Each row of a before or after table is a point. One or more steps were done to the points. Then noise was added and the rows were shuffled. The steps act on columns, c1 being the first. What was done? A step turns or swaps two columns, mirrors them in a line or flattens them onto one, adds a multiple of one to another, or multiplies or shifts one. Angles are multiples of 10 degrees, from the lower column toward the higher: turns from -170 to 170, lines from 10 to 170 but not 90. Use the fewest steps. Two steps may share a column if one is a turn and the other turns, adds or multiplies; they go together, in the order done. Otherwise the lowest column goes first.
In the rows, 128 means zero.

Before (11 x 3):
[[102 115 102]
 [124 111 101]
 [112 109 127]
 [105 189 157]
 [157 125 153]
 [138 112 118]
 [114 108 112]
 [126 118 122]
 [132 169 171]
 [172 154 142]
 [127 113 124]]
After:
[[ 86 193 117]
 [134 113 131]
 [139 103 120]
 [107 123  95]
 [153 100 136]
 [ 96 225 147]
 [122 170  81]
 [150 108 158]
 [131 103 129]
 [127  98 144]
 [141  97 145]]
Steps: mirror c1 and c3 in the line at 140 degrees; multiply c2 by 1.6

Before:
[[108  79  91 133 132 113 143 155]
 [128 135 125 136 184 134 120 138]
 [140  98 134 131 134 137 144  99]
 [127  73 104 181 146 113 156 108]
 [119  79 143 166 147 102 126 126]
 [108  99 125  98 175 107 145 103]
 [ 77 157 139 149 130 162 142 106]
 [107  59 120 146 151 145 142 114]
 [ 56 158  98 162  99 166  91  96]]
After, 9 rows:
[[131  79 127 139 158 101 119 144]
 [112  98 104 140 160 108 107 125]
 [166 159  95 123 114 166  56  99]
 [115 158 107 132 138 162  77 140]
 [113  79 156 130 134 113 108  90]
 [137 135 138 148 180 135 127 126]
 [114  58 114 138 155 146 108 120]
 [112  98 100 130 135 137 141 134]
 [100  73 108 139 160 113 126 106]]
Steps: turn c1 and c7 by 90 degrees; swap c3 and c8; flatten c4 and c5 onto the line at 70 degrees

Before:
[[159  98 116  96 116  53 190 105 145 165 144 172 140 120]
 [142 182 128 121 205 143 125  97  99 147 162 171 137 143]
 [129 171 108 140  98  89 129 105 151 128 136 120 136 147]
 [113 100 143 141 145  94  96  78  92 137 116 112 119  97]
 [168 122 125 130  73 148 120 108 150 131 129 140  83 140]
 [140 107 141 176  86 140 192  68 136 125 155 113 120  95]
 [147 106 101 112 116 140  98  69 133 145 124 109 123 124]
 [145 132 108  93  76 144 128  64 131 151  56 140 143 120]
 [165 122 107 102 150 156 192 168 110 148  97 125  92  76]
 [123  94 128 108  73  84 121 110 116 119 133 118 140 133]
 [100  92 136 166  89 156 111 119 154 122 143 141 110 132]]
After, 11 rows:
[[ 98 158 135 170 125 111 114 112 168 124 149 130 117 140]
 [150 145 102 111 127 124 101 127 122 147 114 112  69 128]
 [141 147 144 179 134 123 193 120 130 127 145 107  67 101]
 [165 141 128 131 125 110 115  81 127 130 129 141 105 148]
 [112 136 144 142 131 166  98 121  96 137 105 121  83  94]
 [143 130 108  96 127 112 127 142 122 152  69 174  64 132]
 [125 135 128 109 123 176 122 138 116 120 125 118 106 140]
 [133  86 113 139 125 155 128 137 151 132 130 118 105 149]
 [169 141 105  99 134 101 190  95  93 147 103 141 168  76]
 [159 125 117  96 127 206 191 138 126 167 165 157 102 124]
 [145  98 128 120 125 102 127 138  92 147 181 151  94 127]]
Steps: add -0.5 times c1 to c9; multiply c2 by 0.7; turn c2 and c6 by -160 degrees; flatten c5 and c14 onto the line at 100 degrees; swap c8 and c13; turn c11 and c12 by -30 degrees

Before, 10 rows:
[[110  69 147 141 115 104 131 127 102 115 174 115 120 121 124 142  96 141
   94  94 108 105 184  92]
 [120 105 142 109 177 127 117 138 139 108  93 102 151 165  98 122 145 109
  179 120 122 167 115 157]
 [ 99 146 162 146  98 134 137  88 141 133 172 109 114 172 160 147 110 155
  133 109 114 112 120 159]
 [157  72 139 152 164  87 104  89 128 100 142 153 137 144 127 169 130  85
  135 123 144 164 106 157]
 [134  85 109 169 146 108 121  97 176 105 108 131 130 152 115  97 135 143
  163 134  87 128 191  91]
 [149 124 138 153 141 101 103 137 109  95 108 147 120  89 133 168  94 116
  113 150 137 144 191  90]
 [144 108 183 166 129  81 172 160 107 116 123 157  82 116 169 146 117 100
  136 143 115 121 110  93]
 [153 109 124 140 151  74 132 102 121 145 135 128 127 137 178 178 137 131
  146 101 138 116 156 106]
 [102 129 111 112 149  82 176 164 113 146 166 153 102 167 122  97  91  98
  112 142  91 119 118 134]
 [108 112 180 106 115 152 120  87 111 128 162  74 111 127 181 129 138 145
  162  92 138 158 118 148]]
After:
[[156  72 139 154 163  88 101  90 105 106 161 156 137 199 128 170 134  87
  131 125 144 165 132 156]
 [100 126 110 118 145  86 177 166 120 146 187 153 103 165 123  98  90  95
  110 139  88 117 148 136]
 [151 123 137 150 139 102 105 138 192  97 129 146 119  96 136 170  98 117
  110 152 132 142 134  88]
 [158 108 123 138 154  71 133 102 158 143 152 129 130 156 177 173 140 126
  144  97 140 113 133 103]
 [106 111 177 105 116 155 121  86 123 126 184  74 111 143 181 126 138 145
  159  95 137 155 148 149]
 [133  88 105 169 147 108 119 100 183 102 127 131 133 196 116  95 133 141
  164 136  88 129  68  96]
 [ 97 150 160 146  97 132 137  86 117 133 190 112 111 152 165 148 110 154
  135 109 113 113 118 158]
 [144 105 185 166 127  82 173 160 113 118 146 154  79 133 167 149 116 102
  133 141 115 121 150  91]
 [119 108 145 109 178 126 121 138 111 106 116 105 155 185  98 122 149 110
  183 120 126 165 118 158]
 [110  66 145 140 116 104 130 129 190 111 196 114 120 181 121 141  95 136
   92  91 110 104 145  91]]
Steps: add -1 times c2 to c14; turn c9 and c23 by -100 degrees; shift c11 by 20

Before:
[[125 157 131 100 137  78 101 128 150 131 121 140 123 119 109 170 185  78
  149 125 148  99 155 147 152 136 116 154 150 165  92 121  78 126 170 123
   75  89 148  76 139 131 145 111 143 150 143 101 113 132 142 134 110 119
   73 177 179 107  76 106 125 106 127 107]
 [137 144 132  87  85  91 116 128 110 105 123  85 125 150 123 138 136 150
  141 127 134  91 103 138 157 115 122 140  87 135  89 112 143 186 154 167
  137 130 135 127 118 157 143 118 178 116 108 121 114 153  73 141 113 119
  163 136 143 128 114 112 120 128 111 132]
 [159 127 126  64 132 144 130 122 160 120  94 157  90 124 122  88  91  95
   85 128 153 113 135 105 130 108 128 130 126 108  90 108 130 155 136 115
  158  69 104 158 114 134 143 141 108 145 159 152 124 106 147 154 127 161
  125  99 106  95 119 131 134 119 125 109]
 [121 175  34  99 114 127 107  84 174 105 122 123 135 125 122 116  98 125
  124 144 122 119 125 109 162  95 118 106 169 129 145  99 145 126 113 186
  130 150 123 121 165 147 193 144 166 134 121 135 146 133  98 149 110 110
   73 111 113 120  71 102 102 140 121 167]
 [ 92 208 126 104 107 109 123 107  98 125 122 106 141 104 151 131 147  79
   79  85 197 127 156 171 113 143  89 176  90 126 122 172 129 123 188 126
  101 155 158 114 123 118 180 139 138 121 146 129 135 146 107 142 145 127
  116  85  77 147 109 101 108 145 134 102]
 [150 115 124 136 146  96 142 164 123 155 133 173 114 128 157 105 151 122
   96 136 136  87 114 134 108 134  89 167 111 147 159 107 161 115 132 148
  112 147 157 111 109 118  82 124 118 124 117 171  83  95 137 142 114 108
  132  94 131 131 128 175  59 157 147 152]
 [115 147 174 128 156 102 146 113 143 120 217 161 115 113 149 121 107  85
  115  83 115 127 115 143 206  62 124 127 100 166 120 126 147 108 147 119
  136 110 125 136 128 118 111 114  84 115 184 198 126 157 100 127 124 116
  130 109 155 117 107 103  91 146 114 150]
 [164 150 105  91  98 150 127 114 124 138  95 153 104  51 102 160 103 121
  121  85 158 133 129 128  65 112  80 145 136  98 139 109 123 129 137 121
  119 134 134  85 149 147 104 107 133 107 168 164 100 119 148 119 110 137
  110  79  93  82 114 129 170 130 113 131]
 [152 124  90 133 163 132 194 146  91 166 127 118  79 123 127 166 152 153
   85 134 143 129  82 149 146  90 105  92 119 160  92 139 124 184 125 121
  137 141 139 111 189 205 157  84 148 144  94 132 197 141 147 141 126  92
  127 145 119 143 113 116 143 107  88 174]
 [149 117 112  92 193 118 107  78 115 180 146 126 122 150 149  79 107 145
  127 193 127 132 126  96 125  77 104 165 123 102 139 136 156 161 147 111
  130 134 155 109 134 145 142  98  99 147 131 159 128 131 155 115 174 123
   87 111 101  90 175 131 161 140 108 155]]
After, 10 rows:
[[ 96 119 129 137 146  94 143 163 121 104 131 174 112 129 159 106 152 115
  144 136 138  90 115 135 108 120  89 171 113 145 158 107 159 115 134 127
  127 146 156 112 106 121  82 117 117 124 140 169  87  95 134 143 156 106
  141 100 136 132 126 174  63 160 147 154]
 [ 86 122 122  66 133 145 127 121 160  70  97 160  88 123 118  91  87  96
  137 129 160 113 135 107 129  93 128 130 127 109  87 106 138 154 136 136
  139  68 106 162 119 136 141 158 109 145  98 151 123 104 145 155 117 160
  104  97 107  97 117 135 137 121 131 109]
 [143 145 176 122 156  99 144 113 147  69 217 166 116 112 151 118 106  85
  126  81 117 131 117 138 203  63 127 125  99 164 121 128 151 106 147 135
  171 108 130 140 127 117 112 101  80 115  99 193 129 157 105 126 118 114
  111 112 163 116 104 101  87 148 114 150]
 [ 94 126  92 133 165 133 192 144  94 113 132 125  83 122 128 163 152 152
  140 133 141 132  80 146 149  76 105  93 126 162  92 139 127 185 123 130
   93 141 139 108 187 208 160  43 152 144 133 132 199 146 148 142 127  93
  130 146 125 141 116 119 139 109  90 174]
 [133 204 126 103 105 110 124 105 103  76 123 104 145 100 147 130 149  79
  190  86 195 123 159 173 114 120  88 172  92 127 122 170 134 126 185 112
  154 152 161 121 120 118 177 146 135 119 152 129 136 148 107 143 123 127
  127  82  77 147 110 102 111 150 130 105]
 [ 94 155 105  94 102 149 129 119 124  82  94 153 106  53 102 163  98 121
  111  87 165 131 132 129  67 110  85 143 135  95 141 113 124 130 131 147
  167 136 132  90 151 146 107  85 132 106 132 164 103 119 154 120 136 141
  109  81  95  79 116 135 173 126 115 129]
 [141 175  34  94 113 130 107  86 175  56 124 118 135 129 124 113  99 123
  124 143 120 118 125 115 163  94 111 110 169 130 149 101 143 124 113 111
  122 150 123 120 167 142 196 160 170 133 163 128 152 137  98 146 183 113
   89 110 113 122  69 100 106 140 120 167]
 [127 142 135  85  82  92 111 123 106  55 121  89 125 151 122 141 137 153
  114 129 130  87 105 139 156 119 123 134  83 138  88 114 146 184 153 122
  106 132 141 127 119 154 139 111 178 119 105 121 114 153  74 141 167 118
  161 138 142 129 111 110 122 130 115 128]
 [121 114 115  93 189 118 107  76 113 131 144 128 123 150 149  80 108 146
  101 196 125 136 127  94 124  82 104 164 118 105 141 137 151 163 149 100
  126 133 161 110 134 141 142  61  98 146 155 153 128 131 152 116  92 117
   95 116  99  88 180 129 158 137 109 158]
 [139 159 131 103 141  78  99 133 150  84 122 140 123 114 109 171 185  75
  113 126 149  99 153 149 152 140 117 154 152 165  92 124  78 126 172 145
  166  89 142  77 138 129 143  96 146 145 196 106 111 132 145 137 136 120
  110 175 177 103  75 111 125 104 123 107]]
Steps: turn c19 and c26 by 20 degrees; turn c1 and c19 by -150 degrees; shift c10 by -50; turn c36 and c53 by 120 degrees; turn c37 and c47 by -120 degrees; turn c47 and c55 by 40 degrees; multiply c44 by 2
